Each row is a point. To make a cloud, some directions were put in groups of two or more. Within a group, all points are equally far from the middle, so they leave a hole (a ring in 2 directions, a hollow ball in 3). The other directions are filled evenly. Then the cloud was stretched, turned, moved and blurred a little. How many holes are there, and how many directions does each take, smallest first?

Cloud:
[[ -7  11  11]
 [ 15  18 -35]
 [ 25  -2 -70]
 [  9 -27  27]
 [ 16  24   5]
 [ 28 -55  -8]
 [ 26 -44 -28]
 [ 32  15 -26]
 [-24  13   7]
 [  5 -55 -14]
 [-11  43   0]
 [ -2  -3 -16]
 [  7 -12 -21]
 [-15  41   4]
 [ 17  29  18]
 [ 14  -5 -56]
 [  3  27   8]
 [ 26 -40 -28]
 [-14  49 -20]
 [-14  -5  44]
 [-23   5  34]]
Holes: 0

Cloud:
[[ 42  -6  33]
 [-47  -2  -7]
 [-35  -4  38]
 [-30  19  30]
 [-57  12 -12]
 [-16   0  16]
 [ 19   2 -29]
 [-32  -1  37]
 [-20  30  38]
 [-26 -14   5]
 [ -8  -7 -10]
 [  2 -23 -10]
 [ 48  12  34]
 [ 16  -3  33]
 [ -1  25  40]
 [-39  19  31]
 [ 29  27  36]
 [-19 -25 -30]
 [ -4   8  22]
 [-49 -27 -29]]
Holes: 0

Cloud:
[[-20 -26 -16   1]
 [ 21 -55  12  -6]
 [  9 -52  20 -17]
 [-21 -30 -14  -3]
 [-21 -29 -15  -1]
 [-18  23 -27 -44]
 [ 13  56   4  -9]
 [-47  16 -11 -36]
 [ 29  42  23 -22]
 [-20  52 -23 -24]
 [-41  -6  -6 -12]
 [ 44 -24  32  14]
 [ 13  -2  43 -27]
 [  3   8 -22 -41]
 [ 12  13   6  23]
 [-15 -23   8 -44]
 [ 46  18  18   9]
 [ 27 -52   7  -4]
 [ -5 -43 -12  -5]
 [-26  40 -27 -36]
 [-48  14  -9 -33]
 [ 11  -2  45 -19]
 [ 41  27  22 -23]
 [-41  -2  -9 -40]
 [-33   9   6  -1]
 [-30  53   4 -27]
 [ 22 -17  42   9]
 [-42 -11  -8 -28]
 [ 25  -9 -14 -28]
 [-39  -3  -4  -6]
 [-13 -23  10 -44]
 [-36   9   6  -3]]
Holes: 2 (2, 2)

Cloud:
[[ -3  -8 -19 -45]
 [  8  51   3 -28]
 [-17 -32 -25 -26]
 [ -4  11   5  37]
 [-59  -8   3   4]
 [-36  40 -22  -9]
 [  2   4 -13  24]
 [-11 -24  29  -8]
 [-26  45  11  -6]
 [ 32  44 -14  -4]
 [  4 -17  34 -13]
 [-44  -9 -32   7]
 [-29  44   6  21]
 [ 15 -14   0 -40]
 [ 24  -8  39 -11]
 [  2 -29  -3 -34]
 [ -9  53  15  23]
 [  2 -31  16  12]
 [ 37  14  25 -31]
 [ 40   8  -9 -29]
 [-29   7  19  34]
 [ 57  29  25 -14]
 [ 32  52 -10  -5]
 [-20  49 -21  -1]
 [-40  26  17  19]
 [-38 -23 -22  12]
 [-40  38 -19 -11]
 [-59   6 -27 -13]
 [  9 -30  24   3]]
Holes: 1 (4)

Cloud:
[[  1  -5 -38  31]
 [  2   0  55  -2]
 [ 56  10 -23  -3]
 [  7 -45  15 -13]
 [ 11 -45  14  -7]
 [ -2  28  -7 -17]
 [  5 -30 -10 -45]
 [-23 -31  -7 -28]
 [ -8  18 -14  17]
 [ 23  13 -21 -34]
 [ 22  -7 -46   2]
 [ 45  -6  29  -4]
 [ 42   9 -22   6]
 [ 17  -9 -10  38]
 [-22  -7  20 -47]
 [ 17   9 -18  22]
 [-11   6 -17  39]
 [-40 -43  21   9]
 [-14 -20  31  30]
 [  8  -7  46   0]
 [ 11 -22 -16 -49]
 [ 33 -42  -2 -53]
 [ 23 -10 -40 -28]
 [-24 -52  -5 -11]
 [ 63  -7   0   6]
 [-30 -51 -10 -10]
 [ -5 -44  -1 -28]
 [ -3 -16  29 -51]
 [  8 -39  13  21]
 [ -6  -6 -11  51]]
Holes: 1 (2)

Cloud:
[[ 17 -19 -36 -44  33  29]
 [ 16  -3 -44 -29  14  38]
 [ 30  33  23   2  21 -34]
 [-41  20 -11 -57  -8  34]
 [  6  23  -6  27  55 -43]
 [  1 -36  10  -9  40 -10]
 [-39  33  37  30  29  -1]
 [ 30  35 -12   1  -5 -25]
 [ 11  46  -2 -25  30  36]
 [ -6   0  10 -54 -32   6]
 [ 25  46  11   8  -6 -30]
 [-39   6  -5   1 -20  31]
 [ 24  -1  -6 -43  37 -31]
 [-31  20   3 -15   0 -15]
 [-32  26 -22 -35  -1  35]
 [-40   8  22 -18  -8   6]
 [ -3  34  -7  17  72   0]
 [-26  42  41  19  10 -28]
 [ 35 -23  -9  16  50 -30]
 [ -4  39  21 -23   7  10]
 [ -4  13  56  -1  11 -50]
 [ 35  30 -21 -32 -24   4]
 [-26  28 -16 -28 -19  12]
 [ 34  -6 -16 -10 -57  -7]
 [ -7  41  58  37   0 -63]
 [ 16 -17 -25  16  40  -4]
 [ 15 -17  29 -18 -15 -28]
 [  5  32  36   2  31   7]
 [-15   5  49 -29  33 -15]
 [ -6  26 -32 -28  21 -10]
 [ -9  -9  18  -6  46   6]
 [ 21  19   1  -7 -18  20]
 [-52  15  13  22  66 -13]
 [ 21  19 -11  11 -37 -38]
 [  5 -15 -15  31  41  -9]
 [ 19  34   7   6  41  23]
 [-34  22  28  22   5  12]
 [ 14  11 -16   5  36 -16]
 [ 28  19  -6 -28  26 -17]
 [ 31  49 -17  10 -11 -16]
 [-31  36 -15  38  -9  11]
 [-48  -6   0 -24   3  30]
 [ -8  35  -7   5  -2 -32]
 [ 31 -10  19  16 -20 -55]
 [ 43  50  25 -22  19   6]
 [-31  33  -3  -8 -15   1]
 [-12 -21   7  -1 -34 -13]
 [ 11  46   2  17   0 -20]
 [ -5 -26 -10 -59   0   1]
 [-22 -19  -2   0 -21  34]
 [  1  51  54 -23   2 -15]]
Holes: 0

Cloud:
[[ 47 -22 -37  18  12 -19]
 [ 24  21  -9 -52   1  26]
 [  5  -3 -35 -22  -7  19]
 [-22   0  24  25 -24   5]
 [ -2  47  27 -13   0  35]
 [ 35  10 -34 -24  14  38]
 [-63  18  13   0  -3  -8]
 [-16 -10  25 -27  28   3]
 [-48  26  22 -28  -3  17]
 [-20 -21  -5  28  18 -40]
 [ 30 -34 -22 -20  -2  10]
 [ 49 -15   5   3 -20  33]
 [-19  26  -7 -14  44  10]
 [ 30   7  43 -54  21 -24]
 [-23  27 -22  -1  36  21]
 [ 33   0 -28  31  30 -30]
 [ 17  57   0  -9   7   0]
 [ 15  45  38 -36  35  -3]
 [ -7   4  31 -35  -7 -45]
 [-34  52  23  -5  13  -5]
 [-17 -28 -19   7  -6  17]
 [ 29 -15   0 -48  17 -17]
 [ -7   0 -10 -39 -20  -7]
 [ 38  -2   0  -9  55  -8]
 [-28  47 -33  18  -4  15]
 [-26   5  47 -12  -4 -39]
 [ 13  26 -45  17  46   7]
 [ -6  28  -6 -21  34  39]
 [ 28   6 -51  27  11  37]
 [-22  11  23   4 -35  13]
 [ 17  -9  44 -40 -18 -28]
 [  4  -9  49 -37  -8  28]
 [  2   4 -18  40  38 -18]
 [ 11  22 -17  -9  55   4]
 [ 43 -16  -9 -13  43 -20]
 [ 53 -38   5 -30  -1  14]
 [-15  -6  -4 -13  -3 -51]
 [ 45  30  20 -20  11 -17]
 [ 15  49  -5  19  16  -6]
 [ 53   0 -19 -11   9  50]
 [ -1  10 -38  44  -7  27]
 [ 12  40  23 -41  47   9]
 [ 30 -47  32 -12   6   5]
 [ -4  47 -12 -11  15 -29]
 [ 13  26 -35 -10  46  -8]
 [ 24 -38   2  26 -25  10]
 [ -4 -26  30 -47  10 -20]
 [-10 -30  22  25 -20 -36]
 [  4 -12  51 -40  23   0]
 [ -5  16  -1 -26  48 -17]
 [ 42 -32  16 -41  -6  20]
 [-30  52 -20 -16  -1  23]
 [ 22 -47  11  26 -13 -26]
 [-28 -13   9 -22  12 -43]
 [ 15 -13 -36 -13   4 -21]]
Holes: 2 (3, 3)

Cloud, 80 rows:
[[ 24 -27  40  -4 -14  52   1  -4]
 [ 18 -27 -19 -18 -23  27  -7  44]
 [ -9  23 -12  -6  -2  44  -2 -21]
 [  8 -25  50 -26   8  20 -32 -41]
 [ 25  30  30  14  35  22  15 -11]
 [-15 -40 -16  -3 -41   0 -40 -65]
 [-26  -1  26  11 -15  26  37 -25]
 [ -4 -34  -5   6 -43 -13 -26 -25]
 [  7 -20   6  34  21  37  -6  55]
 [-11   4  19   3  -7  17  -4 -75]
 [ 21  -1  35 -26   1  -6 -21 -24]
 [ -6  -4 -16  -2  -6   0 -34 -58]
 [-22 -36 -64  32 -69   3 -40 -19]
 [ 13  10  38  -4 -10  11  36 -36]
 [  9 -40  16 -27 -54  29 -65 -20]
 [ 41  13  14   1  35  -3 -35   8]
 [ 14  23  50 -12 -12  18   9 -24]
 [  6 -41  38 -36 -12   3 -48 -73]
 [ 44  37  13  29  74  30  19  63]
 [ 53 -33  23  42  11  29   2  25]
 [ 29 -31  23  20 -28  32 -51 -19]
 [  5  31  14  26  44   1  25 -21]
 [-39  -4  -8  20 -17  12  35 -13]
 [ -3   3  60   6  13  15 -19 -35]
 [ -3  16   1   6  36  22  -6 -77]
 [ 14  18  14 -24  14  46 -18 -21]
 [  7 -11 -47   4  31   1 -20   3]
 [ 18 -12 -14  13  34  -8 -11  -7]
 [-20  37 -24  31  14 -11   7  -6]
 [ 14  24 -27  13  18  -8  38  37]
 [ 22   1 -24   6  15 -10 -16 -38]
 [  2 -42  24   6 -12  51 -45 -28]
 [ 12  35 -13 -20  -6  37 -22  16]
 [ 30 -12  -3   3 -25 -13 -16  -3]
 [ 35 -15   0  28  -4   1  14 -13]
 [ -3 -21  39  28 -10  37   9  -2]
 [-42  36   0  11  14  33  42  18]
 [ 31  13  42 -22 -15  38 -27 -29]
 [ 26  13 -11  16  26  29   6  39]
 [ 20 -13 -16  -3  15  30  20  30]
 [-11  -4  -3 -14  -7  49 -30 -17]
 [-12  40 -12  35   4 -16  10  -6]
 [  7  -8  44 -21  -6 -17   8 -14]
 [ 33 -43  41 -30 -11  -6 -44 -52]
 [-36  33  36  12  -3   0 -13 -40]
 [ 14  30  13 -26  11  21 -16  -8]
 [-43  44 -63  31  34  11  34  39]
 [-24 -10   0   7 -41   8 -12 -45]
 [ 10 -16 -13  12  14 -32  25  22]
 [ 12  14  41 -38  20  19  -9 -65]
 [-34  23 -23  -7  19  36  14 -22]
 [ -8 -36  50  -5 -26   1 -78   8]
 [  2  11  27 -26  -8  32  46 -57]
 [  1  -3 -13   7 -61  17 -15 -34]
 [ 13 -16  12   0  36 -11  22   7]
 [  9  13  38   8  20  18 -13 -20]
 [-30   1  17  10 -10  30  19 -19]
 [ 28  -8  62 -15   0  16 -16   5]
 [  8 -16  -1  -2 -15   5 -23 -56]
 [ 40  40   4   8  10  46  37  20]
 [-10  14  15  -1 -11   8  27 -29]
 [-18  18 -11   3  25  35   1  -1]
 [ -9   4  30 -10  11  39   6 -14]
 [ 29  11   2   5   7 -11 -24  12]
 [-49 -37  17  20 -52  -1 -12 -49]
 [-11  -9  -4  17  -7 -14 -31  -3]
 [ 24 -32  67 -34 -13  -9 -32 -56]
 [ 26  -3  49 -36 -16  11 -18 -58]
 [ 43   0  16  15  -3  12  -2  -4]
 [  0  22   4 -49  -3  -4  17 -48]
 [ -7  12  27  -5  17  33  -9  13]
 [ -4 -19 -24  27 -42 -13 -10 -25]
 [ 18 -40 -27 -11  17   5 -22   6]
 [ 12   9 -15  27   7  29 -48  22]
 [ 22 -45  10   1  12  45 -12 -19]
 [-20  28  -8 -34  51  20  20 -30]
 [ 18 -22 -22  35 -16  31 -17  28]
 [  0   5  -9   8  14  19 -22 -42]
 [-21  38 -29  31 -18  -8  12 -15]
 [-30  31 -54  42  12  31  33   6]]
Holes: 0

Cloud:
[[ 27  -8  13  46  24 -19   9   6]
 [  8 -42  15 -39  23 -33  39  11]
 [ 18 -48  16 -17  24 -27  14  49]
 [  5  35  -4  26  28 -13  -8  -4]
 [ -3 -20 -10  24  10 -26  21 -21]
 [ 44  34 -31 -42  13   7   5  -2]
 [-15   6  47  45  12  -2  -3  41]
 [ 19  22 -27  53  18  18  -2 -13]
 [  0  24   9 -17 -54  43  22 -17]
 [ 16  21  -4 -44  41 -39  17  21]
 [ -8 -33  22 -34  18 -11  -6 -14]
 [  7  12 -28  50  16 -11  -9  -6]
 [ 27  25  17  24   0   4  31  37]
 [ 33  39 -41 -57   5  31  -4 -46]
 [-12  28  21 -33 -37  -7 -32  -9]
 [ 39  -4  39  -4  -6 -16  31  29]
 [-20  22  29  39 -15  -5 -31  24]
 [ 22  10 -17   2 -37 -40  52 -29]
 [ 42  12  21  58  25 -13 -16   0]
 [  5   6   6 -16   3  10 -50  25]
 [-34  16  31 -28  10  -3  29   9]
 [  1 -11  45  31   2 -38  -5  35]
 [ 11  18  29  19 -22  63  27 -25]
 [  1   3  48 -38 -18  27  36  12]
 [  1 -17  14 -10  27 -10  39 -32]
 [ 42  -6  31   1  29  49   8  15]
 [  1  53   0 -16 -20  24  -5 -24]
 [ 19 -26 -33 -11  27  13 -23  25]
 [ -3   3  -9 -31 -38   8 -36  13]
 [-28 -11  18  -8  24  -9 -35  44]
 [ 12 -35  29  55  -1   7 -23  11]
 [ 15 -18  38  55  -2  43  22  32]
 [  6   8  41 -12  23  26 -35 -15]
 [  6  -6 -28 -22  -7  39  13   5]
 [  4  59  45  25 -19 -10   9   6]
 [-33  32  25 -16  32 -18  -6 -18]
 [-30  11  17  18 -12  39  20 -10]
 [ 33   8  -7  46  69  19  32   2]
 [ 15  28  74  13  22 -22  43  15]
 [ 36  59 -27   7   9  -2   5   0]
 [  5  44 -27  -2  -2 -22 -18  -1]
 [ 14  24  18 -31  33  34  -3 -12]
 [ -6  28  19 -17  -3 -17 -39  28]
 [  4   4   0  55 -29  -6  -3 -16]
 [-13  17  45  13  -1 -55 -12   1]
 [-20  49 -27 -10  -7 -28 -12 -51]
 [ 13 -17  19   7  17  15  -3 -13]
 [ -3  32  13   1 -16 -34 -61   1]
 [ 31  23  13  13 -11  -2  29  45]
 [  2  39  37 -19   7  -5  30  -6]
 [-25 -13  65  47   2 -15  16  10]
 [ 23  13  26  21  18  -2 -29 -33]
 [ 32  53  -2  15 -18 -31  30  -8]
 [ 17  26  -6 -12  17  -1 -47   6]
 [ 17  20  -2  51 -12  -6   1 -31]
 [-26  -7 -43 -19   8  11 -14 -13]
 [ 20  16 -37  -6  23  26 -25   4]
 [ 24  36  21  27  43  57  -5  30]
 [ 28   4 -18  30  27 -22 -20 -23]
 [ 13  44   5  39  -6 -46  20 -24]
 [ -6 -13 -14 -18 -53 -12 -37  33]
 [ 71  -3 -35  26   8  18  50   6]
 [ 35  49  12 -30  23  24  -1 -11]
 [ 68  -6 -38 -18  -9  -5  31  -8]
 [-21   7  -2 -17  12  23  33  39]
 [ 32 -19  45   8  27  30  23  23]
 [ 28 -24  20  16  23  30  36  19]
 [-15  -3  36 -37  -6  43  27  27]
 [ 18  37 -13  51  31   7  -8  -1]
 [ 30  -2  28  40   2   6  40  45]
 [ 27  20  -1 -62  16 -26  19  36]
 [  9 -37 -17  -4  18 -12 -28  22]]
Holes: 0

Cloud:
[[-30 -25 -45  -9  19  29 -21  33]
 [ -2   2 -68  15   8   5 -40   3]
 [ -8  33 -19 -18  11  41 -27 -28]
 [ 37  24  19  31  10 -12 -27 -19]
 [-52  19  13 -37 -18  14  22  -4]
 [  0  60   7   7   3   9 -39   5]
 [ -6  19  -9 -27 -55 -18  -2 -14]
 [ -7  35 -37 -15   3  24 -48  19]
 [ 11   5   9  34  -4 -17  63 -36]
 [  1  60   8 -10  17 -24  49 -35]
 [ -8  -1  16 -40 -24   6  16   8]
 [-17 -57  32 -10 -43  11  -1 -12]
 [ 17  14   3 -20 -25 -15  21  18]
 [-18  17   6 -41 -49  28  -6 -22]
 [-16   0 -19  25 -16 -44  14 -35]
 [-20 -20 -20  12 -31 -27 -33 -11]
 [-16 -41 -17  -1  16  64   5  24]
 [-17  33  54 -25 -30 -17   8 -36]
 [-25  44  -8  18   9 -33 -34   6]
 [-33 -14  -1 -18  26  -8 -49  14]
 [-26 -63 -42  33   1  41 -48   9]
 [-41 -13  -2 -13 -17 -25  58 -16]
 [-11 -65  -2  12 -43  12 -36  30]
 [  7 -25   5 -35 -40 -40   3 -21]
 [-18 -25  34  -8   4 -42  31   1]
 [-28 -22  11  37  23   3  30   7]
 [ -8   0  11 -11 -46   8 -32 -25]
 [ 28  -7  -1  23 -21 -33 -47  -8]
 [ 13 -46 -56  -6 -14   9 -30  31]
 [-48   2   2 -20  21 -46  21 -23]
 [ 17 -53 -38 -15   2  28   3   0]
 [  5  -9   1   7  -7   3 -19 -53]
 [ 22  31   7  19 -47 -15 -28 -10]
 [ -9 -63  16   7   5 -31  18 -25]
 [-22 -41  23 -14 -16 -46  22   4]
 [  0  55   2  -4  -1  15 -36 -33]
 [-20  -8 -23  14 -12 -20  43 -52]
 [ 14   3 -12  -5  30 -40   4  11]
 [ -8   6  39 -10   0 -57  49 -22]
 [ -3   4 -43 -16  -8  53 -54  26]
 [-10   5 -26 -20 -20  63  -2  -9]
 [-18 -47 -51   4   2  -6 -23  32]
 [-10  22  -3  18 -30 -49   5  11]
 [-41  19  22  -9  27   2 -22 -35]
 [  2  22  10  19 -22  30 -51 -11]
 [-33   7  26 -31 -42   2 -17   4]
 [ 21 -65   7  14  -9  18  16  14]
 [ 40 -23   3  16 -30  26   5  21]
 [-16  16 -33  -9  29  20   8 -11]
 [-21  10  -6   2 -36 -58  34 -40]
 [ -8  47  -4   9  30   8  -4 -10]
 [-56  11 -15  33   6 -11 -24  17]
 [-17   2   8  49  -5  -6 -47 -13]
 [ 26  -2   4  14 -11  52 -38   3]
 [ 18  17 -17 -14  13 -22 -52 -14]
 [  2 -42   4 -17 -39  38  21  -9]
 [ 18  36  33 -11   0 -58   1 -19]
 [ 29  48  -8   3 -19  25 -26 -35]
 [  7  14   9  -6   1 -22 -11  36]
 [-46 -49 -36  -1   5  37   9 -24]
 [ 16 -39  14  13 -29  29 -41  15]
 [ -1  14   6  15   0  16  40 -70]
 [  3 -17   5   0 -36  27  51 -31]
 [ -8  16 -14  44  21 -34  17 -23]
 [ 19   0 -35 -27  -6  40   2   6]
 [-12 -34   1 -28 -48  -4 -20  -5]
 [  1  32   5   5 -47 -27   1 -56]
 [ 21 -17  -8  18 -24  25  41  -4]
 [-19   0   5 -15  32  19 -21 -35]
 [ -2   7   8  -9  19  -3  25  13]
 [-37 -21   7  38   3 -38 -35  -1]
 [-14 -28   6  31 -39 -26 -10  27]
 [  6  14 -52   9  -6  15   1 -45]
 [-10 -21  18  -3  13 -48  -9 -35]
 [-21 -62 -42  -4 -23  14 -25  10]
 [  8  27 -44  -6 -15  38 -16 -36]
 [ -7  45  24 -25 -11 -37 -24 -32]
 [-12 -21  12 -25 -32  -7  59  -8]
 [ 27   0   2   8 -10  37 -39 -17]
 [  0 -13 -15  27 -21  33  19  29]
 [  6   1   6  11 -24  33  30 -52]
 [ 12  23  13  37 -41  13  -3   0]
 [-30 -32   9  34  25  -7 -57   0]
 [ -8  -8  -9 -27  23 -56   5 -38]
 [-24  28 -13  -7  -1  -9  31   2]
 [-27 -59   3  20  -9 -26  29 -18]
 [-39 -39  -8  32  10 -29 -13 -12]]
Holes: 1 (6)
